Every row gives one point. A path goes straight from each point to the next, and from the last back to the first. The post is the endless flat space through its rows: a point in 2 columns, a line in 3, a plane in 4, and so on, so that a path can go around it. How many times does the path go around the post? Going back the other way cancels.

Post, one row:
[[-0.9 -4.2]]
Path:
[[-4.6 -4.9]
 [-1.8 -7.4]
 [ 0.3 -7.6]
 [-2.7 -5.6]
 [-4.2 -3.5]
 [-2.3 -5.5]
 [ 1.2 -7.7]
 [-0.8 -6.0]
 [-3.3 -6.6]
 [-3.7 -4.5]
 [-1.5 -6.2]
 [ 2.3 -6.6]
 [ 2.4 -2.2]
 [ 2.7 -0.5]
 [ 0.5 -5.0]
 [-1.7 -7.1]
 [-3.7 -4.3]
 [-4.3 -0.1]]
Times around: 0

Post:
[[  3.2  -0.3   2.4  -2.5  -5.9   2.1  11.5   0.8]
 [ -2.9  -5.6   3.1   0.1   3.5  -5.3  -5.8   1.0]
 [ -0.2  -7.9   5.1  -2.4   6.4  -0.7  -5.8 -10.8]
 [  3.6  -3.4  -3.3   2.0  -7.0  -2.3   2.7   1.6]
 [  0.7  -2.4   8.7   3.0  -3.4  -2.8   5.0  -5.6]
 [  1.4  -1.2  -5.2   4.8  -1.1   1.3   3.9   4.5]
 [ -0.9  -2.8  -2.9   3.1  -8.0   4.9   1.7   6.9]]
Path, 21 rows:
[[ -1.5  -7.2   3.1   1.0  -6.5   7.6   6.3   3.1]
 [ -2.5  -5.0  -0.8   4.6   0.4  -0.6   0.7  -3.1]
 [ -3.0  -0.6   2.7  -1.8  -5.7   5.8   7.0   1.9]
 [  1.3   2.4   3.3   1.1   0.5  -3.3  -0.6  -3.2]
 [  1.6  -2.3   3.2   5.5  -1.9   8.5   2.4  -4.1]
 [  8.2  -6.9   0.3  -6.9  -5.7   0.6  -1.9  -5.8]
 [  4.3   0.1  -3.8  -3.8   2.9   4.3   4.4   0.4]
 [  2.5  -5.3   7.1  -2.4  -3.9   3.9   4.6  -2.2]
 [  1.9  -7.9  -0.7   1.3   0.3  -2.4   3.6  -0.1]
 [ -1.8  -2.7   1.2  -1.9  -3.1  -1.7   9.2   4.1]
 [  2.4  -0.6  -3.8   3.9  -2.8  -7.8   1.7  -4.2]
 [  1.8   0.3   0.4   6.1  -1.6  -9.0   0.1  -1.3]
 [  1.5  -1.3  11.0  -4.0  -2.8  -1.3   5.7  -3.1]
 [ -2.7   4.3   0.9   3.1   0.6   0.2  -0.2   2.2]
 [  2.3  -4.0   1.6  -1.8  -3.0   1.4  -1.7  -8.3]
 [  5.2   0.3   9.4   3.5  -3.7   2.6   3.4  -0.9]
 [  8.6  -5.8   3.9   1.1  -2.4  -0.8   5.4  -6.8]
 [  3.3 -10.4  -2.8  -8.0  -0.4   0.1   9.0   5.4]
 [ -4.0  -3.5  -2.7   4.6   0.0   7.3  11.7  -2.2]
 [ -2.8  -2.1  -0.9  -0.6  -8.4   3.7   2.9  -2.9]
 [ -2.0  -8.1   1.6   2.5  -2.0   1.3  -0.1  -5.1]]
Times around: 2

Post (13 x 14):
[[  5.1   0.1  -2.6  -1.7  -5.1   1.2   1.9  -6.0  -6.0   0.3  -5.7  11.0
    6.2   0.9]
 [  1.8   0.5  -1.5   6.5   2.4  -4.2  11.1  -0.7  -2.1  -0.1  10.0  -3.2
  -10.9   3.2]
 [  2.8   5.1  -1.2   0.8   3.4  -2.0   6.8  -6.4 -10.7  -1.2  -3.7   3.1
    8.1  -1.5]
 [ -4.2   4.0   5.8  -2.3   8.6  -0.6  -2.7  -5.9   3.7  -0.7   4.7  -3.2
   -2.3  -0.6]
 [  3.1   0.4   1.2   1.4   3.5   2.6   7.7  -6.3  -6.6  -0.7 -11.7   8.1
    9.4   5.6]
 [ -1.0   0.8   5.5   1.0  -1.5  -7.2  -1.6   2.9  -1.1  -1.6   1.7   0.3
   -2.6   1.5]
 [  0.8   3.2  -2.3  -3.8   1.0   1.5   3.4  -1.7  -6.4   2.0  -8.8   0.9
    4.7   3.8]
 [ -4.5   1.7   1.8  -0.6   3.6  -4.8   6.5  -3.3   6.9   0.4   2.2  -0.5
    1.3  -5.2]
 [ -0.3   3.2  -6.5   5.4  -0.3   2.4   1.7  -1.4  -7.7  -2.8  -2.1   5.4
    8.6   5.2]
 [ -3.8  -1.3  -3.4  12.2   0.7   0.7  -1.5  -1.2  -1.1   0.3   3.0  -1.2
  -12.1  -3.6]
 [ -0.2   0.9   2.5   7.0  -1.8   6.9   3.8  -4.7  -5.7   0.1   3.8  -4.9
   -2.3   0.8]
 [ -1.7  -7.2   2.0  -0.5   3.0 -10.2   1.1  -1.1   2.8   1.8   4.3  -5.6
   -1.3   0.2]
 [  1.9  -4.4  -0.3   3.1   4.5  -0.8   1.8   5.2   2.6   2.5   4.7   1.8
   -1.7  -3.1]]
Path:
[[  0.5   6.7  -2.2   4.6   8.7  -4.6   1.2  -3.9  -1.4   3.5  -0.4   2.9
    4.2  -1.6]
 [ -6.8   1.8   3.4   8.5  14.1  -2.8   2.9  -0.8   1.8   1.1   8.9   2.9
    6.8  -1.3]
 [ -5.0   1.9  -7.3   5.7  -0.7   9.2   4.2  -4.3  -5.8  -3.0   3.6   4.6
    2.9   1.2]
 [  5.9  -6.5   7.1   0.0   1.3  -2.9   3.7  -0.8  -4.7  -1.3  -1.0   0.6
    0.6  -1.0]
 [  0.1  -8.7  -4.9   1.6   3.5  -3.8  -3.8   3.4  -6.0  -2.1  -0.3   0.6
    0.4  -1.1]
 [ -8.6   3.7   2.1   2.8   3.1  -1.9  -0.6  -8.9  -0.6   0.6  -1.7   3.2
   -4.9  -7.1]
 [ -2.1   0.1   0.6   5.9   2.5  -6.9  12.5  -3.6  -4.9   0.4   1.5   5.1
    4.3  -3.4]
 [ -0.2  -2.7   3.1   2.8   1.3  -1.9   9.1   1.3  -4.7   0.0  -3.0  -0.1
   -1.8   1.4]
 [  5.5   9.0   1.2  -3.7  -2.8  -4.6  10.5  -6.2 -10.6  -5.0   2.1  10.6
   -5.4   4.2]
 [ -4.1  -5.4   8.4   4.5  -1.6  -0.5  -2.9  -3.7  -0.3  -0.3   3.9  -1.0
   -5.3   1.8]
 [  2.1  -2.8   3.8  -3.9  -1.6  -8.2   4.2   1.8  -6.4   6.7   2.5  -6.6
    0.2   6.3]
 [ -1.2   7.6   0.6   6.4   7.0   3.5   6.3  -8.9   5.4   0.6   5.3   3.9
    0.1   0.5]
 [  0.5  -1.3  -2.3   2.9  -0.5   2.5  -2.7   2.2   1.1  -1.0   0.6  -6.1
   -3.2   2.6]
 [  1.5  -4.8   0.5   2.9  -3.0   1.8   6.0  -3.8  -3.0  -1.3   1.5  -2.2
   -2.4  -0.1]
 [  2.7   0.7  -2.4  -1.6  -1.7  -0.4  -0.7  -0.2  -5.1  -4.3  -2.6  -2.9
    0.1  -1.0]
 [  1.7  -0.5   3.2  -5.1   0.2   1.0   2.4  -1.8   0.7  -1.4   1.9  -4.6
   -0.7  -1.9]
 [  0.0  -2.3   2.9  -1.3  -2.8  -8.2  -5.3  -1.8  -7.4  -3.2  -3.5   1.8
    1.3   2.1]
 [ -3.2  -1.7   1.1  -4.7  -7.7  -5.3   1.2  -4.6  -7.9   3.3  -5.2  -1.0
    2.0   0.4]
 [ -4.2  10.9  -0.9   1.2   6.4  -4.3   7.4  -1.5   1.3   1.1   2.7   9.3
    0.0   4.3]
 [  1.7   2.6  -2.8   1.0   0.9  -3.0   5.6  -0.1  -3.4   2.9  -0.2  -0.5
   -2.2   0.9]
 [ -5.6   4.3   0.8   0.5   1.5   5.1   9.5  -6.0   4.7   2.6   1.9  -0.3
    1.7   1.6]
 [ -1.1  -1.3  -0.9  -3.6   4.2   2.8   2.5  -1.9  -3.8   2.5  -0.5   6.3
   -2.6  -5.7]
 [ -3.3   3.8   3.3   4.7   2.4   0.1  -1.1  -3.5  -3.8  -5.2   1.2   3.5
   -2.4  -3.8]
 [ -4.2   0.6   1.2   5.2   9.4   8.6   4.6  -8.5   3.6  -7.5  -9.4  -1.8
    3.6   8.3]
 [  0.3   5.6  -3.7   6.2   2.2   7.2   3.3  -1.4   1.0   0.0   7.5   0.3
   -1.8  -2.2]]
Times around: 0

Post (17 x 18):
[[  0.3   1.4  -7.2  -0.3   4.8   1.1   4.6   1.3   7.8   0.9  -4.7   1.3
   -3.0  -1.5   2.0  -0.5  -0.5  -1.0]
 [ -1.2   0.6   4.6  -5.7  -2.4  -0.3  -3.2  -5.6  -5.9  -2.6   3.8  -3.4
    6.6   2.6   0.7   2.1  -1.6  -2.5]
 [  2.9  -0.2   2.7  -2.8   2.8   8.9   5.0  -6.4   6.2  -3.0  -6.9  -2.7
    7.5  -4.4  -3.2   6.5  -0.1  -1.9]
 [  4.9   0.0   2.2  -1.8   2.8   2.9   4.8   0.7  -2.1  -0.6  -0.9   3.1
    6.4  11.4   6.3   3.5   3.6  -5.4]
 [ -6.6   1.9  10.9  -1.6  -2.8  -1.5   0.0  -1.0   3.2   0.7   5.9  -1.7
    7.1   1.4   5.1   6.6  -2.9   5.5]
 [  6.3   1.6  -5.3   4.4   3.1   6.6   0.4   4.2   2.3   1.5  -6.3   5.5
   -4.3  -3.7  -1.5   1.1  -6.5   0.9]
 [ -2.2   5.8   2.2  -7.8   2.8   2.6   8.4   3.6  -1.0   1.2   2.4   6.3
    5.3  -1.8  -1.1   0.4   1.6  -2.3]
 [  0.5   2.3   2.5   2.3   2.1  -3.0   3.1  -4.4   2.0   6.2  -4.2  -6.5
    7.4   5.3   4.5  -1.3  -3.5  -0.5]
 [  5.4  -2.7  -0.8  -0.3   7.6  -4.4   2.2   0.1  -4.8   4.0  -6.8   1.8
    2.5   4.9   2.3  -0.4  -3.5   6.5]
 [  3.6   1.2   5.9  -2.9  -0.9   5.7   2.4   7.9   8.8   0.6   2.2  -3.3
   -1.9  -2.5  -2.9  -6.5   4.2   1.8]
 [  3.3  -3.2   6.3  -4.9   3.3  -1.1   0.6   1.8  -0.3   3.9  -1.7  -3.4
    2.3   3.5   8.4   1.2  -1.7   1.7]
 [  1.2   5.5  -5.4  -7.1  -0.5  -1.5   3.9  -2.0   0.7   1.8   1.4  -2.1
    4.9   1.0  -1.2   3.3  -1.5   0.0]
 [  3.6   3.2   3.1  -1.9  -1.4   1.0  -1.6  -3.8   0.5   0.7  -5.2   3.8
   -9.0   3.2   6.3   0.4  -2.1   5.2]
 [ -0.6   2.9  -1.4  -2.0   4.2   7.7  10.3   6.9   0.6  -6.3  -7.4  -4.4
   -3.3  -0.9 -10.7   3.6   0.8  -4.7]
 [ -4.2  -2.4  -5.2   3.1  -3.8  -3.0  10.1   3.7   1.0   0.0  -0.7   2.0
    4.8  -4.5   1.0   5.6  -2.6   1.1]
 [  0.1  -1.6   0.5   4.8   0.2   6.8   3.7  -2.2   4.7   2.6  -4.6   1.3
   -0.4  -6.1  -5.8  11.8   2.6   0.3]
 [  0.3  -2.1   4.7  -4.2   0.6   0.6   4.8   7.8   0.7   3.4   0.7   3.2
   -0.9   5.4  -4.0  -2.9  -3.6   0.8]]
Path (30 x 18):
[[ -3.3   3.1   2.5   3.1   0.1  -1.3   8.1   0.6  -3.5  -4.2  -1.0   2.9
    0.6   1.8   7.8  -3.1   2.7  -0.7]
 [  3.9   8.1  -2.2 -13.3   4.6  -1.1   0.8   0.2   2.6   4.7   7.8  -4.1
    9.3  -7.3   0.0   2.0  -6.1   0.1]
 [ -2.4   2.9  -1.8  -5.3   5.3  -3.0  -0.7   5.5   1.8   6.1  -0.5  -2.4
    1.6  -4.2  -7.5   8.5  -6.2  -1.3]
 [ -3.0  11.5   2.7  -1.1   2.3  -1.8   4.1  -0.7   2.0   2.0   1.3   0.5
    3.0   0.4  -0.7   2.1   8.6   3.0]
 [  0.8   5.2  -0.1   3.6   0.3   6.3   1.0   6.4   7.7 -11.4   1.0  -1.5
   -7.4  -8.2   3.8  -1.2   7.6  -6.8]
 [  0.5  -1.0   2.7   2.5   5.4  -3.5   3.1  -2.0  -0.6   6.4  -3.0  -5.4
   -3.0   3.8   3.8   5.9  -2.9   0.8]
 [  1.0  -4.7   9.4  -5.7   3.6   1.6   3.9  -1.5  -1.5   3.7  -3.0  -2.8
    0.5  10.8  10.1   5.3  -5.6   4.7]
 [  1.8   0.2  -1.0  -7.6   3.7   5.2  -3.5  -3.0   1.1   4.0   1.9   6.3
    5.5   4.8   6.2   2.2  -5.2  -3.4]
 [  2.6  -8.9   1.1  -1.2   1.6  -0.8   3.8  -5.4  -4.7   2.5   0.8   3.6
   -0.2   7.3   0.6  -2.6   2.1   0.7]
 [ 10.8   1.2  -0.3  -2.0  -2.5   1.1  -4.5  -4.9  11.1   3.2   1.5  -3.3
    4.7   1.9  14.9  -3.0  -7.1   4.2]
 [  2.3   4.1  -0.6  -3.1   1.5  -2.4   4.5   3.7  -4.5   1.0   1.4   4.7
    0.1  -1.1  -6.6   5.0  -3.8   1.7]
 [ -3.3   1.9  -3.0  -3.7   1.4  -3.0   6.1   0.8  -4.6  -1.5  -3.6   3.5
   -9.5   2.3  -5.3  -2.4  -1.4   0.7]
 [  3.9  -2.1  -2.2   2.2  -6.8   2.2   4.2  -0.9  -6.2   1.8  -1.8   5.2
    4.9   4.1   0.9   2.1 -11.4   1.1]
 [ -5.9  -1.4   0.3   5.7   8.3   1.6   1.2   3.3   7.5  -5.0  -7.2  -8.0
   -0.6  -2.0   0.0   1.1  -1.4   3.8]
 [ -2.0  -2.0  -3.3  -5.0  -2.2  -1.4  -3.8   0.6   2.6   1.1  -3.0  -2.2
   -0.5 -11.0  -3.2  -4.7  -6.2  -1.2]
 [ -3.8  -2.7   3.3  -1.0   1.6   4.5   3.0   1.6  -1.5   1.7  -4.8   1.2
    7.5   2.7   3.7   1.4  -7.4  -8.5]
 [ -6.3  -0.9   1.6  -6.0   1.8   0.3  11.8   3.1  -6.9  -4.7  -5.4  -0.3
    0.0   8.8  -2.1   1.6  -4.3  -5.4]
 [ 11.1   1.0   2.8   4.1  -4.4   6.4   3.9   0.7   1.9   3.2  -0.2  -3.3
    2.3   1.4   2.2  -2.3  -3.7   0.9]
 [  8.8   2.6  -1.4   3.3  -5.3  -4.9   4.7  -0.3   1.8  10.7   2.5  -2.0
   -3.5   2.8  -6.2  -0.2  -0.6   7.7]
 [  2.7  -1.9  -4.8  -4.3   8.4  -1.8  -4.2  -4.3   1.1  -1.1   0.9  -7.4
    0.9   0.6  10.9  -3.9  -2.6   4.1]
 [  7.4   3.3  -5.8   1.6   3.4   0.7  10.5  -2.4  -0.9   4.0  -5.8  -0.3
   -2.0   3.7   0.8   0.1  -1.0  -7.7]
 [  3.6  -5.8  -3.7  -1.5   1.4  -4.3   3.7  -3.8   0.7  -5.2  -9.8  -3.2
   -8.2   3.1  -4.8  -5.6   1.9   0.7]
 [ -2.0  -5.0   4.1   8.6  -4.6   0.3   4.0   6.6   2.4   0.8  -5.8   3.4
    2.9  -3.1   2.2   5.1   0.0  -0.8]
 [ -2.7  -3.8   3.4   7.2   1.5   6.6   0.1  11.8   1.6   2.9  -1.1  -1.0
    0.9  -0.1  -0.6   0.9  -1.9  -3.3]
 [  6.9  -5.0   5.3 -10.9   6.4   3.9   5.3  -0.2  -1.8   0.8  -8.2  -6.5
    3.5   1.2   6.3  -2.1   0.9   0.0]
 [  1.7  -2.4   9.7  -3.2  -0.2   5.9   1.9   2.5   1.3   5.0  -1.7  -0.6
    3.6  -1.4   1.8   2.2  -3.5   1.6]
 [ -5.0  -3.7  -0.2   1.5   5.7  -3.2  -2.1   2.4  -3.8   3.8   0.0  -0.4
    7.5  -5.0   3.6   9.3  -6.0   2.0]
 [ -1.4   0.8   1.0  -2.7  -3.0   0.6   9.3   4.0   4.1  -4.9   1.2   5.1
    4.7   4.4   1.6   3.8   0.7  -3.8]
 [  2.6  -3.3   8.3  -3.7   9.7  -5.6   2.6   5.0  -2.3   4.2  -1.2   0.2
   -4.0   9.0   3.1  -5.8  -0.1  -4.1]
 [  1.0  -0.4  -1.7   4.5   0.3   5.2  -0.7  -4.1   5.5   3.4  -2.9   2.7
   -3.1  -1.3  -5.5  -0.9  -4.0  -2.4]]
Times around: 0
